Each row is a point. The last column is the point's height on a tilted bowl or saddle (a function of degree 2), plus a little noise. Count its main directions that bend up, bend down and stay straight.
(in the rows, 128 means zero)

Points, 17 rows:
[[125 107 146 107]
 [128 128 114 136]
 [145 136 134 127]
 [168 140 138 112]
 [147 159 114 112]
 [173 111 123  86]
 [127 121 141 122]
 [172 158  87  87]
 [162 153 137 118]
 [180 116 183 149]
 [ 97 113 114 120]
 [103 169 131  99]
 [114 149 115 124]
 [128  55  79 175]
 [124 138 187 191]
 [110 110 128 110]
 [118 124 179 149]]
Directions: 1 up, 2 down, 0 straight

Points, 25 rows:
[[ 87 132 135 122 125]
 [108 160 121 154 108]
 [159  97 102 157 137]
 [153  86  74 109 136]
 [100 166 148 109  84]
 [182 167  80 128  94]
 [178 131 163 107 120]
 [153 123 185 119 110]
 [142  93 108 125 141]
 [ 78 160 117 108 111]
 [122 102  88 127 151]
 [158  77 136 151 166]
 [ 99 109 133 116 136]
 [112 137 124 125 107]
 [122 111 173  98 104]
 [126 128 151  89  85]
 [100 148 147 127 101]
 [153 134 124  96  91]
 [116 131  86 119 119]
 [149 108 132 120 115]
 [138 158 180 103  90]
 [ 74 127 123 142 178]
 [129 166  93 180  97]
 [140 169 117 134  86]
 [138 123 196 125 105]]
Directions: 2 up, 1 down, 1 straight

Points, 40 rows:
[[161 137  95 104  96 117 111]
 [126 124 144 102 107  93 155]
 [ 84 149 174 171 167 117 169]
 [149 112 115 108 112 115 127]
 [ 85 160 139 157  92 111 184]
 [141 174  77 116 125 158 112]
 [180 115 138  86 170 109 169]
 [138 155 145 145 146 130 131]
 [156 181  96  99 139 117 102]
 [157 103 136 111 195 138 187]
 [ 98 170 177  98 143 174 133]
 [110 133 138 116 121 117 147]
 [105 133  65 103 107  93 148]
 [106 148 153  87 159 122 164]
 [154 152 152 132 162  84 187]
 [ 80  98 142 139 174 167 150]
 [123 186 121 151 114 126 135]
 [125 167  87 139 106 127 126]
 [ 84 129 106 116 110 160 143]
 [100  86  84  83 103 110 157]
 [123 125 128 132 107  85 165]
 [177 145 121 103 114 120 106]
 [150 101 110 122 120 126 137]
 [135 113 130 166 134 135 144]
 [146 126 142  94 131 172  87]
 [ 81 151 113 151 184 135 116]
 [ 97 180 119 144 136 112 130]
 [173 158 106 120  92 121 123]
 [112 137 127 117 146 117 143]
 [ 96  90 142 141 112 109 172]
 [181 106  87 112 106 175 127]
 [132 107 145  70 109 155  78]
 [195 138 148 120 114 138 123]
 [105 133 103 113  93 108 143]
 [178 148 147 159 187 139 149]
 [136 123  90 137 117 162 128]
 [116 151 143 118  91 121 151]
 [145 175 118 111 134  94 131]
 [101 102 130  75  89 109 137]
 [138 129 163 179 126 144 162]]
Directions: 3 up, 1 down, 2 straight

Points:
[[101 157 138  87 161  83  96 123 140]
 [161 124 158 158 107 119 105 116 161]
 [149  94  62 135  93  97 198 125 184]
 [128 130 136  43 134 118 143 114 133]
 [119  86 122 135 115 123  90 141 160]
 [141  83 105 179 142 119 150 118 166]
 [134  79 121 125  68 149 154  97 163]
 [113 126 174  75 127 170 130  98 131]
 [156  95 170 146 188 156  93  76 176]
 [159 130  95 143 136 156 131 154 156]
 [ 75 147 132 109 126 165 156 131 131]
 [179 100 119 125 163 136 105 129 162]
 [128 158 141 165 119  95  71 150 168]
 [130 123 159 142 125 154 117  89 144]
 [121 149 154 147 131 148 152 145 127]
 [ 86 150 123  45 122 139 153 131 132]
 [143 152 130  62 143 114 143 165 131]
 [143 180 134 154 117 127  85 114 168]
 [107 139 172 115 123  96 144  80 145]
 [107 156 127 110 150 146 171 137 125]
 [144 115 131 181 135 157  96 131 173]
 [132 138 114  91 138 132 135 158 127]
 [144 123 126  99 109 159 132 121 134]
 [156 109 131 185 183 120 100 149 164]
 [153 147 141 120 145 132 120 109 136]
 [ 76  48 155 102 166  75 108 130 150]
 [175 119 133 139 137 109 102 184 158]
 [188  94 160 131 123 131 139 152 157]
 [149 134 128 100 109 129 149 108 133]
 [152 104 133 149 115 165  93 107 170]
 [105 191 121  94 152 107 153 131 138]
 [112 173 126 110 126 151 139 121 130]
 [112 100  81 132 141 157 135  88 168]
 [116 106 180  97  75 117 131 126 140]
 [128 134  95 123 114 148 131 112 144]
 [ 77 145 164 114 118 143 124 104 137]
 [ 61 129 159 111 131  67 135 133 140]
 [ 92 120 176 185 104  95 179 139 155]
 [142 107 145 133 112  85 111 119 149]
 [142 125  73 120 134 132 129 139 154]
 [143 163 142 143  70 108  87 166 174]
 [137 140  87 145 192 129 199 150 148]
 [168 119  96 104  96 142 130  98 162]
 [102 180  92 111 158 130 159 148 142]
 [101 132 121 137 164 142 132 116 140]
 [132 102 152 135 143 145 106 149 141]
 [ 71  80 111 123 189 122 121 150 160]
 [152 143  90 180 105 142 156 138 169]
 [121 151 110  73 145  93 159 157 126]
 [122 160 118 126 170 132 134  87 146]
 [115 105  76 132 170 116 129 126 157]
 [121 123 103 111 122 152 127 107 140]
 [140 152 175  94 104 118 128 135 133]
 [ 89 144 172  85 194 139 108 118 150]
 [153 128 120 115 130  84 163 152 129]
 [ 95 162 139 132  98 110 152 151 134]
 [105 124 128 107 126  80 108 159 131]
 [123 141 135 105  86 123 167  98 137]
 [ 91 165 111 160 105  91 140  97 175]
 [141  99 106 169 122 106  38 191 225]
 [133 117 119 116 119 129 103  78 158]
 [158 135 107 129 148  90 121 115 147]
 [112  92 128 118 118 115 118 100 145]
 [144 163 113 120 126 118  85 114 158]
 [137 116 165 125 123 129  77 182 154]
 [146 146 157 175 176 124  97 129 154]
 [142  94  72 115 142 123 105 174 173]
 [113 157  98 108 133 118 127 156 135]
 [ 96 109 126  93 132 139 149 119 125]
 [150 122 128  69 130 155 139 124 134]
 [ 99  93 121 174 145 138 150 107 159]
 [143 127 156 126 121 180 172 177 140]
 [101 136 148 136 143 188 116 114 145]
 [124  78 111 110 119 114 112 146 149]
 [ 88 127 124 177 137 124 120 113 163]
 [137 191  80 132 172 123 149 118 159]
 [119 152 103 116 119 116 134 167 133]]
Directions: 7 up, 0 down, 1 straight

Points, 72 rows:
[[120 202 147 117 133 167 145 112 154]
 [143  54 108  54 111 138  80 140 184]
 [103 142 108 164 145 144 155  56 161]
 [111 140 114  97 127 157 151 136 137]
 [122 160 104 143  99 121 117 162 151]
 [132 133 109 122 165 181  79 150 142]
 [128  53 145  89 134 159  94 103 154]
 [122 138 127 137 119 187 122 146 131]
 [180 164 146 129 178 116 113 128 152]
 [178 111 151 161 121 153 152 129 145]
 [121 138 158 112 110 120 143 114 144]
 [171 108 147 129 142  97 170 126 141]
 [171 160  92 153 140 116 123 128 149]
 [131  93 148 141  88 135 145 118 133]
 [ 89 171 140 160 115  89  86 181 202]
 [ 71 118 128  80 137 142 122  91 156]
 [133  77 134 114 118 168 138 167 119]
 [147 138 101 150 163 107 150 119 144]
 [ 97  82 189 136 145 106 145 154 107]
 [123 122 123 120 109 194 124 107 133]
 [143 135 128 108 112 129 129  84 140]
 [120 125 177 102 155 109 128 193 142]
 [147 146 134 110 110 137  94 123 130]
 [128 138 133 108 118  97 103 136 151]
 [191 131 113 119 143  87 149 130 158]
 [ 99  87 115  84 118 111 160 119 137]
 [144 130 112 123 111 161 123 118 128]
 [ 80 147  82 126 108 134  96  78 167]
 [150 116 173 107 171  87 136 145 141]
 [124 105  85 120 105  69 167 150 166]
 [ 74 128  97 137 102 129 148  75 170]
 [106 153 151 139 126  81 112 149 175]
 [103 102 102 173 104 163 161 111 144]
 [127 178 153  93 138 167 161  74 157]
 [ 98 124 138 179  81 138 133 106 159]
 [121 187 143 125 136  89 140 104 170]
 [155 153  92 119 109  44 120  77 192]
 [130 135 143 156 135 173 127 136 135]
 [151  99 163 143 149  81 133 133 147]
 [150 162 170  93 143 139 100  85 148]
 [107 148 164 108 105 101 141 131 159]
 [138 107 147 133 120 113 145  97 140]
 [120 123 123 129 168 127 164 153 118]
 [127  70 123 134 125 125 185 136 107]
 [147 135 133 108 127  60  87 144 179]
 [124 145 154 156 173 135 118 126 144]
 [ 87 144 122  81  70 128 145 135 166]
 [153 102 114 154 113 138 124 151 135]
 [ 99 189 121  80 160 165 149 192 175]
 [114 121 132 153  78 139 117 131 140]
 [ 99 140 122  73 109  80 131 153 175]
 [147 136 170  94 102  98 144 116 158]
 [112 148  85 166 155 174 130  97 151]
 [136 170  96 102 135  53 103 135 181]
 [122 165 138 147 152 117 108 164 158]
 [135 103 118 145 113 150  98 150 133]
 [109 129 146  91 111 130 188 145 136]
 [141  93 163 114 146 156 122 100 133]
 [109 145 121 145  99 157 156 128 142]
 [165 118 165 127  95 148 120  99 140]
 [139 145 141  95  89 102 103 119 152]
 [126 125  98 106 120 140  83 144 139]
 [112 120 116 110 125 127 117 108 139]
 [145 155 104 176 134 112 142 113 162]
 [118 133 130 134 168 145 130 124 128]
 [138  86 141 165  73 135 155 112 145]
 [146 123 117 100 132 148 135 112 132]
 [ 76 121 157 115 104 122 145 179 136]
 [102 115 100 137  85 113 166 120 155]
 [108 135 190 161  44 143 135  83 175]
 [139  81 135 170  94 176 118 125 135]
 [ 93 114 113 160 133 130 123 113 143]]
Directions: 6 up, 1 down, 1 straight

Points:
[[150 177 133 117  92 111  83  93 155]
 [118 142 128 119 115 137 105 137 124]
 [ 76  88  69 116 146 144 143 139 166]
 [142  72 118  94 122 147 149 119 150]
 [129 131 143 101 123 105 129 109 138]
 [133 127 139 128 116  80  78  79 104]
 [158 116 176 101 130 165  96 106  98]
 [170 137 134 176 120 136 140 136 107]
 [135 114 122 130 148 145 136 182 143]
 [ 99 119 119 168 144 106 104  98  54]
 [172 120 172 109 125 153 157 134 131]
 [ 82 109 140 122  95 165 110 146 127]
 [110 153 106 163  77 129 116 105  87]
 [115 119 112 109  65 126 151 121 145]
 [129 146 149 143 164 133 122 172 100]
 [118 159 126 110 117 132  94 188 116]
 [101 130 178 136 115 109  73  95  78]
 [ 92 205 155 130 158 151 124 140  83]
 [100  69 132 123 127 176 112 132 135]
 [161 142 161 163 202 107  99  90  62]
 [143 134 138  79 117 106 135 136 144]
 [148 118  78 182 110 134 118  93  94]
 [112 118 127 159 140 129  98 163 105]
 [133 136 142 120 122 140 143 109 139]
 [131 126 156 121 105 126 138  89 138]
 [135  59 144 146 111  82 114 142 119]
 [ 87 116 101 141  90  97 143  86  99]
 [140 116 184 144  84  79 157 137 134]
 [160 160  98 120  97 101  92 104 155]
 [ 94 151 142 167  79 146 135 147  87]
 [113  95 158 128 171 124 148 129 115]
 [137 160 122 118 135 152 152 130 139]
 [139 123 118 109  49 136 135 152 147]
 [131 140  83 161 130 110  88 166  91]
 [135 162 108 168 137  81 165 100  89]
 [103 132 124  87 161 135 159 169 139]
 [142 124 165 156 136 124 120  96 104]
 [114 130 144 114  84 128 131 124 133]
 [115 172 113  87  41  91 164 123 112]
 [168 101 184  93 127 147 153 166 119]
 [118  85 167 133  87 135 178  88 139]
 [150 146 116  95 155 130 156  86 161]
 [163 109 118 140  95 121 114 185 147]
 [150 159 178 131  96 120 110 151 133]
 [115 127 123 123 103 169 103  91  90]
 [119 139 131  97 103 161  93 161 122]
 [195 169 112  80  86 161 139 121 166]
 [103 106 173 126 125  98 133 163 123]
 [189 105 108 140 118 134  90 112 129]
 [ 89 100 146 103 104 111 124 112 118]
 [190 146 139 171 115 111 117 157 111]
 [158 119 105 145 136 146 143 146 138]
 [ 89 139 163 135 152 132 129 138 103]
 [100 111 128 117 118  99 152 140 134]
 [133 178 141 134  96 108  80 130 121]
 [136 126 147 105 108 118 130  84 143]
 [167 149 132 160  97 101 115 160 120]
 [ 82 172 191 108 110 118 136 166  94]
 [153  87 133 133  95 150 151 177 163]
 [167 144 132 104 183  99  98 126 120]
 [165 131 172 170 181 109 111 161  50]
 [128 102 139 125 144 133 142 127 134]]
Directions: 1 up, 4 down, 3 straight

Points, 61 rows:
[[158 177 118  78 158 156 144 169 118]
 [161 140 163 125 143 109 147 146 107]
 [182  75  98 165 134 129 105 143 104]
 [111  96 125  93 110 111 103 121 124]
 [141 174 183  84 167 140  97 100 146]
 [159 115 140 110 116 154 147 155 111]
 [113 104 104 130 127 132 156 127 120]
 [151 165 164 126  86 124 130 116 180]
 [142 127 166 119 182 105 133  99 104]
 [146 161 140 123 145 151 119 133 118]
 [110  75 102  98 184 113  93 131 141]
 [ 93 118 119 123 134 103 145  93  97]
 [115 142 168 144 148 135 109 113  95]
 [107 146 131 141 175 120 149 192 119]
 [113  73 137  92  84 110 105 122 108]
 [124 157 156 141 131 115 135 113 110]
 [174 129 193 145 128 170 120 149 118]
 [138 158 119 110 144 166 121 107 142]
 [124 153 116 127 127  82  89 148 151]
 [121 190 127 132 130 115  80 118 153]
 [ 93 153 148 111 109 108 140 130 144]
 [174 126 153 125 105 106 160 145 116]
 [131 123 130 111 143 164  57 176  74]
 [137 179 116 132 149 115 153  75 120]
 [187 135 162 140 108 116 169 171 121]
 [184  97 157 118 123 166 116 132 102]
 [103 100  96 103 148 184 112 129 159]
 [135 116 151 112 194 122 102  95 105]
 [127 122 108 160 108 167 169 119 141]
 [ 95  91 114  91  98 155 126 157 150]
 [117 147 103 142 129 104 152 132 124]
 [139 196 120 107 138 113 169 113 157]
 [122 107 125 143 158 124 117 145  97]
 [ 79 144  97 148  90  96 170 120 129]
 [132 132 117 181 118  84 139 156 102]
 [138 152 124 148 151 164 191 127 123]
 [111 145 138 155  92 109  74 141 143]
 [172 103 121 154 113 109 111 126 103]
 [108  86 168 108  84  80 134 143 105]
 [ 95 108 118 121 167 141 126 102 117]
 [159 147 110 126 135 155 106  80 160]
 [123 133 114 129 111 170  98 131 159]
 [118 159 125 188 140 111 133 140  76]
 [139 190 124 157 174 151 109 163  70]
 [143 124 112 104 115 200 109 129 162]
 [152 167 131 114 128 116 160 134 140]
 [ 91  98 137 147 119 114 159 169 133]
 [ 84  80 132 152 113 155  98 150 143]
 [186 160 155 129 170 182 104 162  59]
 [153 154 121 131 127 115 115 170 124]
 [179  80 105 125 153 159 127 146  99]
 [133 131  90 125 121 156  92 123 162]
 [142 150 157 108 133 125 140 167 122]
 [105  96 127 145 142 163 114 130 126]
 [155 127 121 146  88 151 151 119 139]
 [ 94 156 122 180 111  93 109 138 111]
 [ 64  87 131 179 125 123 137 164 140]
 [178 138  84 163 164  98 178 131 101]
 [133 186 188 124 111 165  92  83 219]
 [119 132 154 111 115  78 128  74 121]
 [168  83 125 101  98 117 112 107 113]]
Directions: 4 up, 2 down, 2 straight
